Each row of a before or after table is a point. One or more steps were done to the points. Then noise was added and the rows were shuffled. The steps act on how far a point lies along the listed directions, d1 being the first. Write out the steps. A step turns or swaps two directions, mirrors them in a line or flattens them onto one, adds a multiple of one to another, or multiplies one. Angles are multiples of 10 degrees, from the lower direction toward the higher: turns from -170 to 170, lines from 10 to 170 but not 90. Use the fewest steps. Two steps may share a direction if one is a turn and the other turns, adds or multiplies; they go together, in the order done. Otherwise the lowest direction goes first.

Directions:
(1): [ 56 -15   3]
(2): [-14 -47  32]
(3): [ 5 31 49]
Before (8 x 3):
[[-13   8 -17]
 [  0  -6  25]
 [-57  34  56]
 [-22   7 -41]
 [-39  45 -45]
 [ 32  14 -26]
 [  8   2  41]
 [ 38  29  15]]
After:
[[ -8   0  19]
 [ 10  18 -30]
 [  5  15 -18]
 [-28  58  -7]
 [ 36  48 -43]
 [ 33 -16  18]
 [ 37 -15   7]
 [-15  -5  18]]
Steps: turn d1 and d2 by 60 degrees; multiply d3 by 0.4

Directions:
(1): [ 18  24   7  60  14 -45  -1   2]
(2): [ 60  -5   6 -17  22   7 -47  -7]
(3): [-24  24  27 -43   5 -47 -21  18]
(4): [-45 -18  -9  16  29   1 -41 -40]
Before (14 x 8):
[[ 18 -11 -11  -8 -19  33  14  11]
 [ 10  -7 -12 -11 -12  29  22   3]
 [-55  -1 -11  18 -14   3  29 -11]
 [-18  -1   1  17   3   5  14   0]
 [-12  -6  -5   5   1  -1 -18 -17]
 [-33  -2 -10  34   0   2  -6  -3]
 [  9   0 -16 -12  -4  38  23   6]
 [ 18 -14 -10 -28 -22  38  12   5]
 [ -1  10   7  29   0 -19  13  -1]
 [-28   0   2  31   8 -10  -5  -1]
 [ -4  -7  -9 -19  -5  25   6  -3]
 [-60  10  -1  -3  -1 -22  15   0]
 [-34   6   4  17 -12  -6  15   1]
 [-17   4  -6  29   9  -9  -2  -1]]
After:
[[-11   8   6 -37  -5  -5   3  10]
 [ 18  -4  -7   6 -16  12   9  -2]
 [ -6  11   7  21  -1 -10  22  11]
 [-12  -3   5 -59 -13   9 -12   7]
 [-12  16   3 -41   2   2   4  16]
 [ -2  15  10  33   4 -30  11  -1]
 [-10   6  10 -42 -11  -4 -11  19]
 [  4  13  -5  42 -17  -4  23  24]
 [-23  19  -4  45 -20 -20  50   7]
 [-30   3 -18  58  -1  -5  35 -10]
 [ -5  -1  -2 -29  -7  14   4   4]
 [-20  13   2  42 -11 -14  22   3]
 [  6  12  -4  35  -2  -9  17  13]
 [  3   6   1  46  -5  -6  22  14]]
Steps: add -0.7 times d2 to d1; turn d3 and d4 by 120 degrees

Directions:
(1): [ 28  37  -6  25  -2 -28  25 -22 -10  17  26  38]
(2): [-12   5  16 -24 -26  11  24  18 -60  29  -7  -1]
Before, 8 rows:
[[ 29  60  -2  24  -6 -40  33 -30 -16  24  27  51]
 [ -7  -7   1   2   7   8  -8   3   9  -4  -7 -13]
 [  0  -7 -10  14   6   1 -20   2  33 -16   2 -13]
 [  3  10  -6  14  -3 -13  13  -6  -4   1  13   5]
 [  5 -11   9  -2   3   9  -8  -2  12 -14  -5  -2]
 [ -9   8   0  -7  -7  -2  -1   4  -8   6   1   6]
 [ -2  -2  -4  -6   4   4  -8   6   0  -8   3  -8]
 [  1  -8  -4  -1   5   4  -8  -2  -1   3  -9 -11]]
After, 8 rows:
[[-35 -37   8 -32   8  28 -40  17  36 -35 -36 -48]
 [ 12   3  -5   5   3  -6   1  -9  -8   7  -2  -1]
 [-10   3   2  -7  -5   2  -7   7 -10   5  -5   3]
 [ 18  16 -12  25   2 -14  -6  -8  21  -4  14   6]
 [ 19   4  10   5   0  -3   5 -12   2  -7   4  17]
 [  6   7  -2  -2   0  -1   2   0  -8  -2   9   4]
 [-15 -14  -6   0  -2   0  -7   7   7 -12  -3 -20]
 [  5  13  -3  16   4  -6   3  -4  -4   6   6   8]]
Steps: mirror d1 and d2 in the line at 100 degrees

Directions:
(1): [  9  -3 -36  -1  46 -12  20 -11 -29   3 -12  26  12  14  18 -54  31 -24
 -17  30]
(2): [ 60  -4  31 -23  27  22  -3  20  15 -33  15 -13 -26 -13 -32 -23  -2 -34
  -9  -8]
(3): [ -6 -40  24  25 -21  33  45   2 -28  -7 -10  12  21  -1 -10  22  24 -17
 -45 -27]
(4): [-20  30  -2 -10 -34  32 -16 -20  -7  22  30  16 -34  33   5 -18  28 -44
  14 -29]
(5): [-17  21  17 -29 -17 -33  27 -24  36 -27   7 -10  -9 -28  22  21  42 -20
 -23  31]
Before, 9 rows:
[[-11   6 -18 -10   1 -18   8 -18 -17  10  -3   7   9  -9  23  -5  11 -10
  -14   5]
 [-21 -15  -4  33 -19  17  -5   1 -16  26  -6   3   9   9  -5  27 -27  37
   17 -36]
 [  2 -20 -18   7  20 -18  16  -7   2 -12 -11  14  24  -5   5   1  -4  11
   -3  23]
 [ -5   6 -14  -3  -2  23 -16  -6  -9  15   5  12  -7  27  -1 -28   3 -23
    8 -14]
 [  1  -5  -1   4  -3  -9   1  16   8  -8  -7 -21  17 -10 -13   8 -23  16
    9   5]
 [ 28 -41  34  16  -3  26   8  16   2  -9  11 -10   4 -15 -35  18 -23   3
  -13 -17]
 [-22  -1 -16  17   1 -21  -3  12  -5  17 -17  13  10   3   5  -3 -10  24
   21  26]
 [ -1   1  33  -2 -30  31   7   3  -6  -5  23   4 -22   2 -21   1  23 -35
  -16 -33]
 [-12 -25   7  38 -33  36  -2  10 -22  11   6  -2  21  20 -21  26 -21   8
   -9 -41]]
After, 9 rows:
[[ 15 -21 -28   4  45  -9   5   6 -15  -2 -25   8  27   6   2 -35  -8   4
  -11  22]
 [-31   8   2  16 -33  -8 -17  14  10  20  -4   4  -5   3  -4  23 -20  27
   33   4]
 [-13  15   3  -3 -32  14 -12   4   9   6  15 -14  -7  10 -12   4  -8 -10
   21 -18]
 [ 17 -22  21   9 -13  45   3  -2 -12   8  29  10 -15  12 -26 -12   6 -35
   -9 -28]
 [-21  -7 -32  28   5  20   6 -15 -41  36  -6  29   7  32  11 -23   7   2
    9 -22]
 [ 22 -21 -12   2  49  -2  41   0 -41 -13 -10  28  13   2  -2 -59  48 -41
  -47  23]
 [-16  -6  23   6 -47   6 -13  -1  35  -9  14 -12  -3 -10 -15  60 -32  25
   22 -23]
 [-10  -2   1  -7 -12 -23   3  -6   0   2  -6 -11  14 -26  12  28 -13  17
   -9  -1]
 [ -7 -23 -30  35   7  31  15  -6 -53  19   1  27  26  40  -2 -31  16 -26
  -23 -17]]
Steps: turn d1 and d4 by -120 degrees; multiply d1 by 2
